Every row gives one point. The window is the flat piece filled in between its corners: a triangle in 3 columns, a solid with four corners in 4, and so on. A path goes straight from each point to the next, and from the last back to the first. List the points from which the path goes on through the window.
(in the rows, 128 means zero)

Window, 3 rows:
[[102 108 122]
 [196 111  91]
 [ 74 166 130]]
Path:
(1): [ 92 148 107]
(2): [ 73 160 114]
(3): [109 137 160]
(4): [235 109 133]
(5): [158 100  68]
(6): [183 116  68]
(7): [192 108 140]
(8): [100 169 181]
Through the window after points: 2, 6, 8

Window:
[[ 73 106 159  93]
 [ 81  83  58 135]
 [150 175 215 157]
 [147  72  98 114]]
Path:
(1): [ 51  58 135 159]
(2): [140  48 109 118]
(3): [147 147  86 111]
(4): [132 163 174  79]
(5): [113 126 186 164]
(6): [119 105 184 167]
(7): [101 196 138  99]
(8): [108 188 132  95]
(9): [ 76  70 133 167]
(10): [147  54 120 175]
(11): [115  97  78  84]
(12): [ 95 113 102  96]
Through the window after points: 2, 4, 10, 12

Window:
[[ 85 198 149 155 217 124]
 [ 67 150  99 128 125 144]
 [109 127 108 180  64 144]
 [200 124 175  73  82 106]
 [200  99 117 127 122  64]
 [150 221  81 141  78 169]]
Path:
(1): [145 164 120 136 112 174]
(2): [133 204 109 138 107 115]
(3): [126 172 140 101  92 109]
(4): [126 135 132 115 107 165]
(5): [222 102  97 116  85 171]
(6): [142 134 128 118  67  63]
(7): [157 202  84 132  45 110]
(8): [175 172  89 126  73 186]
Through the window after points: 1

Window, 8 rows:
[[112 125 153  82  83  84  98 133]
 [181  85 151 145 103 156  95 112]
 [130 145  94 139 169 113  80 100]
 [172 105 142 105 153 137 139 152]
 [145  55 124 117 131 162 138  91]
 [  7 178 117 214 232 125  88 187]
 [111 145  57 140 133 148  82 152]
 [158 145 123  95 120 188 113  94]]
Path:
(1): [130  67 124 101 176 150  68 142]
(2): [111 146 108 176 126 134 161  81]
(3): [123 148  90 155 131 119 132 134]
(4): [ 81 128  93 125 169 179  23 161]
(5): [120 115 162 126 177 160  68 127]
(6): [109 156  64 159  92 123 147 139]
(7): [132 146 122 142 122 122 129 116]
(8): [129 132 105  89 145 178  43 163]
Through the window after points: 1, 3, 5

Window, 8 rows:
[[160 196 124 179  74  64 165 207]
 [135 130 202 131 110  96 120  44]
 [161 127 133 132  83 133  71  85]
 [213 125 113 115 101 123 125 144]
 [157  72 132 135  94  90  98 101]
 [122 200 154 125 143  73 103 164]
 [135 158  34 151  66 164 188  98]
 [ 62  56 157 202  63 178 143 156]]
Path:
(1): [212 127 124 202 130 126 140  53]
(2): [101 109 148 133  69 131 121 140]
(3): [133 101 124 110  62  86 122 121]
(4): [155  79 145 175 117 126 102 110]
(5): [166 136 125 205 124  59 141 115]
(6): [142 129 134  88  44 128 114 175]
(7): [122  76 174  94  30 104  76 118]
(8): [192 128 141 182 163 106 124 152]
Through the window after points: 1, 3, 5

Window, 9 rows:
[[165  37 195 113 154 118 121 145 122]
 [149  71 109 176 179 166 131 132  99]
 [141 149 110 134 145 151 115  97 177]
 [159  82 119  69  81  97 161 115  63]
 [ 94 134 159 147 114 138 213 141 147]
 [ 67 129 115 162 148 112 159 112 106]
 [125 113 107 185 122 171  89 124 123]
 [ 97 115 142  87 134 115 132 181 111]
 [110 134 130 106 135 196 146  48 184]]
Path:
(1): [113 134 142 134 121 147 137 121 114]
(2): [123 144 142 138 174 138 123 122  78]
(3): [102  69  98 123  91 142 130 109 171]
(4): [ 96  62 111 127 113 128 157 110 121]
(5): [141 165 164 131 135 158 132 153 119]
(6): [115 129 144 124 126 119 150 114 105]
(7): [ 86  69 120 137 129 120 153 136 159]
(8): [100  99  93 145 142 171 160 134 214]
(9): [113 149 168 147 153 105 125 103  52]
(10): [191 111 192 122 142 128 156 143  60]
(11): [115   7 161 114 154 121  98 133 184]
(12): [122  99 125 154 117 138 174 134 142]
Through the window after points: 10, 12
